Each row of a before or after table is a point. The points were changed in one or more steps. Then noise was added and the rows were shuffled. The steps act on columns, c1 being the first. Name the steps. A step turns or swaps two columns, mirrors them in a line or flattens them onto one, adds a multiple of one to another, or multiplies or shifts one. Angles are multiples of 10 degrees, from the lower column toward the higher: turns from -170 to 170, lines from 10 to 170 but not 90. Use the fewest steps. Two steps may share a column if one is a turn and the other turns, adds or multiplies; they go together, in the order done. Otherwise the lowest column goes first.

Before, 11 rows:
[[ 0.34 -0.22  0.36]
 [-0.24 -0.24 -0.16]
 [-0.77 -0.16 -0.35]
 [ 0.26  0.06 -0.19]
 [ 0.33 -0.34 -0.26]
 [ 0.08  0.26 -0.12]
 [ 0.30  0.11  0.35]
 [ 0.10 -0.07 -0.09]
 [-1.39 -0.32  0.77]
 [-0.80  0.05  0.64]
 [-0.47  0.27  0.05]]
After, 11 rows:
[[-0.33 -0.44 -0.26]
 [-0.21 -0.26  0.83]
 [ 0.78 -0.05  0.67]
 [ 0.30  0.02 -0.36]
 [-0.13  0.17 -0.06]
 [-0.23 -0.04 -0.23]
 [-0.09 -0.17 -0.10]
 [-0.10 -0.34  0.28]
 [ 0.13  0.18  0.47]
 [ 1.00 -0.43  1.23]
 [ 0.28 -0.32 -0.40]]
Steps: turn c1 and c3 by -100 degrees; shift c2 by -0.10

Before (12 x 6):
[[ 0.29 -0.51 -0.30 -0.27  0.39  0.61]
 [ 0.31 -0.61 -0.30  0.30  0.29 -0.11]
 [ 0.30 -0.51  0.02 -1.10  0.12 -0.05]
 [-0.63  0.54  0.39  0.22 -0.05 -0.15]
 [ 0.16  0.33 -0.04  0.29  0.42  0.58]
 [-0.20 -0.48 -0.30  0.21  0.25 -0.10]
 [ 0.06  1.39 -0.39 -0.02 -1.17 -0.10]
 [-0.29 -0.36 -0.39 -0.30 -0.07  0.19]
 [-0.49 -0.51 -0.33 -0.09  0.20 -0.15]
 [-0.15  0.86 -0.41 -0.05  0.42  0.04]
 [ 0.15 -0.12 -0.28 -0.03 -0.07  0.13]
 [ 0.31 -0.37  0.48  0.12  0.26  0.40]]
After:
[[ 0.45 -0.11  0.54 -0.17 -0.23  0.51]
 [ 0.19 -0.07 -0.32 -0.58 -0.21 -0.16]
 [ 0.25  0.06 -0.32  0.10  0.09  0.14]
 [-0.69 -0.14 -0.42  0.58 -0.41  0.01]
 [ 0.56 -0.18 -0.24 -0.34 -0.27 -0.16]
 [-0.86 -0.33 -0.37  1.03  1.22 -0.15]
 [ 0.57  0.31 -0.33 -0.12 -0.35  0.58]
 [ 0.04  0.48 -0.39 -0.38  0.05  0.22]
 [ 0.00  0.35 -0.30 -0.68 -0.21 -0.19]
 [ 0.53  1.08  0.03  0.15 -0.07 -0.05]
 [-0.10 -0.40 -0.04  0.13 -0.45  0.59]
 [-0.74 -0.18  0.42 -0.09  0.10 -0.15]]
Steps: turn c1 and c2 by 40 degrees; turn c2 and c4 by 110 degrees; multiply c5 by -1

Before (10 x 11):
[[-0.69  0.14 -0.16 -0.85 -0.58 -0.03  0.02  0.41  0.21  0.52 -0.53]
 [-0.39  0.22  0.27 -0.45  0.30 -0.20  0.79  0.14 -0.76 -0.57  0.14]
 [-0.02 -0.88  0.45  0.90 -0.07  0.04 -0.32  0.34  0.06  0.07 -0.36]
 [-0.04 -0.24 -0.49  0.55  0.50 -0.41 -0.11 -0.03  0.31  0.27 -0.34]
 [ 0.19  0.48  0.23  0.00  0.49 -0.62  0.58  0.23  0.04  0.12  0.31]
 [-1.01  0.00  0.62 -0.16 -0.81 -0.25 -0.24 -0.16  0.31  0.41 -0.54]
 [ 0.07  0.45  0.56  0.29  0.18 -0.11 -0.19 -0.01 -0.64 -0.54  0.72]
 [-0.02 -0.32 -0.24  0.24 -0.56  0.19  0.20 -0.14 -0.24  0.33 -0.19]
 [-0.33  0.94  0.42 -0.39  0.19  0.08  0.51 -0.05  0.60 -0.31 -0.23]
 [-0.34  0.16  0.23 -0.29 -0.63 -0.34  0.41  0.11  0.01 -1.11 -0.05]]
After (10 x 11):
[[-0.10 -0.83 -0.10  2.74  0.52  0.14 -0.31  0.85 -0.28  0.01 -0.31]
 [-0.02  0.91  0.18 -1.19  0.39  0.10  0.51 -0.53  0.36  0.70 -0.28]
 [ 0.04  0.47  0.54  0.04  0.22 -0.93  0.59 -0.04  0.10  0.09  0.35]
 [ 0.15  0.48  0.12  0.84  0.54 -0.16 -0.20 -0.28  0.68 -0.40  0.71]
 [-0.17  0.15 -0.56 -2.57 -0.16 -0.05  0.06  0.38 -0.65  0.05 -0.66]
 [-0.18  0.09 -0.86 -0.45  0.61 -0.31 -0.26 -0.18 -0.71  0.15 -0.71]
 [-0.04 -0.35 -0.60  0.71 -0.28  0.29  0.20  0.02 -0.10 -0.32 -0.21]
 [ 0.07  0.20  0.31 -1.37  0.33 -0.24  0.81  0.06  1.15 -0.55  0.11]
 [-0.03 -0.28  0.50  1.71 -0.51 -0.63 -0.14  0.17 -0.39  0.24 -0.34]
 [-0.05  0.12 -0.59 -0.87  0.30 -0.50  0.32 -0.02  1.24  0.46 -0.12]]
Steps: flatten c1 and c11 onto the line at 80 degrees; add -0.5 times c2 to c8; swap c3 and c5; multiply c4 by 3; multiply c6 by 1.6; turn c9 and c10 by 110 degrees; add 0.5 times c7 to c9
